Each row is a point. To make a cloud, some directions were put in groups of two or more. Within a group, all points are equally far from the middle, so they leave a hole (a ring in 2 directions, a hollow ball in 3). The other directions are filled evenly. Then the cloud was stretched, turned, moved and blurred a little. How many holes are there, and how many directions does each take, smallest first?

Cloud (21 x 3):
[[-58  15 -12]
 [-16 -45  -4]
 [-44   4   8]
 [-21  24  21]
 [  1 -65   8]
 [ 58 -76 -10]
 [-18 -43   2]
 [ 38 -29 -35]
 [  4 -62  -6]
 [-26   0  26]
 [-42   9  10]
 [-16 -32 -30]
 [-21  33  13]
 [ 35  12 -23]
 [ -7 -45  40]
 [ 60 -60 -14]
 [-30  -5  22]
 [ 25  14 -44]
 [-44  -1   4]
 [ 41   6 -13]
 [ 39  -5 -32]]
Holes: 1 (2)

Cloud (29 x 4):
[[ 13 -11 -44  48]
 [-34  20 -12 -36]
 [ 15  42  -5 -18]
 [ 31  -5  -1 -19]
 [-34  -9  28   2]
 [-62 -19   1 -30]
 [-18  17 -81  49]
 [ 13   4 -53 -19]
 [  0 -37  -2  -7]
 [ 17  -8  60  36]
 [-50   2 -51 -16]
 [ 56  29  -9  13]
 [ 46  13  10   1]
 [ 38  15 -18 -34]
 [-31 -29 -33  24]
 [  4  11 -76  -6]
 [-71 -44  33 -24]
 [-13 -10  54 -10]
 [-57 -38 -17  -9]
 [ 24 -23  26 -24]
 [-36  16 -26  -1]
 [-43 -20   3  44]
 [  4 -15 -35  -5]
 [-58 -23 -32 -24]
 [-51 -15  15 -16]
 [ 12  15 -75  -8]
 [  3  16  16  50]
 [-44   2  11 -46]
 [-42  12 -54   0]]
Holes: 1 (2)

Cloud (50 x 6):
[[  2 -13  50 -30 -18  31]
 [-15  61  20 -31 -24 -43]
 [  1 -22 -56 -48  -5 -12]
 [-10  37 -33 -60  14 -32]
 [ 43 -54   3 -22   1  42]
 [-26  44  13  23  -2 -54]
 [-24 -13   5 -47   0   8]
 [-21  33 -39  13  34  -5]
 [ 48  16 -40  -5 -47 -46]
 [-23  13 -11   4  -3 -71]
 [ 36 -43   7  55  20  13]
 [ -5 -15   7 -53   9  15]
 [ -5 -21  24  46  31   4]
 [ 10 -33 -27  57   9 -12]
 [ 57 -24  39  13 -17  -8]
 [-32 -15 -29   0 -38  13]
 [  6 -50 -63  26 -23  33]
 [ 22  -2  16 -43 -22  22]
 [ 25  18   6 -46  19  29]
 [-20 -27 -13  12 -63  -7]
 [ 43 -66 -35 -21  -1  -3]
 [ 20  13  66  37 -12  19]
 [  2 -10  50 -15  32 -26]
 [-14 -44 -56  -2  -9 -20]
 [ 10  26 -47  43   6 -38]
 [ 30  39   9 -15  30  33]
 [-25 -17 -59   0   9 -13]
 [ 44  22 -15 -19  45  27]
 [  9 -21 -81 -32   3 -28]
 [ -8 -43  12 -30 -34  -6]
 [ 52 -71 -17  -6 -22  29]
 [ 21  33 -68   8 -43 -39]
 [-29 -11 -26 -40  10 -18]
 [ -1   2 -54  -7 -57  -6]
 [ 54 -16 -18   1 -32 -54]
 [-30  11 -53  -2  -3  11]
 [ -9   3   0  54 -52  -7]
 [ 42 -46 -25  61 -10  -9]
 [-18 -24  61  -2  21  -7]
 [ 11 -29  23 -19 -19 -50]
 [ 16 -39  -9  45 -16  67]
 [-30  26  37  16 -37 -47]
 [ 49  14 -76  13   6  22]
 [ 14 -21 -11  19  32  65]
 [ 59   9 -40 -26  41   6]
 [  1  -3 -52  28 -35  31]
 [-38 -30  37   6 -30 -15]
 [ -7  66  26  11  28 -12]
 [ 14  -2  24 -26   6 -60]
 [ 26  11  57 -15 -30  -7]]
Holes: 2 (3, 3)
